Each point is reached from the start by the listed moves, each made once or not at all, plus a little noise. Say if it took an odd or an even number of moves. Then give how often each move was made.

Moves:
(1): [  5.4   5.9 -25.4  11.4  -7.1]
(2): [30.9 12.7  1.0 -4.0  3.1]
(3): [ -3.0 -35.9  -2.7  -9.9  -9.5]
Start: [ -3.0 -14.1  16.8 -19.1  19.8]
Points:
[  4.2 -48.0 -10.5 -22.9   4.5] => even (1, 0, 1)
[ 30.5  -3.0  22.2 -22.7  24.8] => odd (0, 1, 0)
[ -6.8 -12.7  13.8 -16.3  16.0] => even (0, 0, 0)
[ -3.5 -53.8  13.6 -30.3  11.2] => odd (0, 0, 1)

Moves:
(1): [ 11.0   2.9   1.8 -20.4  24.0  40.7 -13.7 -26.6  16.1  24.8 -13.7]
(2): [  2.4  41.5  -1.2  50.8 -14.9 -17.2 -14.6  -5.1  -0.9 -29.1  -5.4]
(3): [-14.6   4.3   1.7  12.4 -19.9  23.6 -15.9  18.9   0.8  -3.3  20.6]
(4): [ 30.5   6.8 -16.9 -28.7  19.5 -22.1  17.0 -21.6 -15.4  18.7 -21.1]
(5): [ 14.9 -17.3 -30.6  13.3  20.0 -33.7  24.3  10.4 -16.2  20.0 -21.0]
(6): [ 21.6 -18.5  12.4  -2.0   8.5  10.8  -6.0 -22.6  -1.4   1.4  10.1]
(7): [ 15.0 -10.4 -15.6  14.7  -7.1   8.5  14.9  21.0   2.5  -0.2 -14.9]
(8): [-17.5  -4.5  -3.6  20.8 -27.5  12.8  15.8  -3.2  27.9  -5.2  35.6]
(9): [ -3.5  -5.7 -25.7  14.2 -20.3  -1.0  -2.3  21.3  28.5   4.3   0.9]
(10): [ -9.2 -36.2  16.1 -20.1 -11.1  34.8 -15.9  -4.8  -7.9  16.3   0.7]
(11): [ 13.7  10.5   3.9  12.6   1.4 -33.1  21.4   3.3   2.9  11.5   1.8]
Start: [-17.1   7.2   2.1 -16.1 -22.1 -14.4 -17.6 -16.9   4.0   8.3  16.3]
Points:
[-14.2 -27.1  -1.8 -45.0 -42.6  11.4  -0.9 -46.9   8.8  37.4  31.8] => odd (0, 0, 0, 1, 0, 0, 0, 1, 0, 1, 0)
[ 36.2  29.1   0.3  59.6 -33.2 -44.9  -2.1 -20.7   6.3  -7.7   7.3] => even (0, 1, 0, 0, 0, 1, 1, 0, 0, 0, 1)
[ 14.3   7.2 -27.5 -17.7 -29.9  -4.9  -2.7   1.8  -8.9  22.8   1.1] => odd (0, 0, 1, 1, 0, 0, 1, 0, 0, 0, 0)
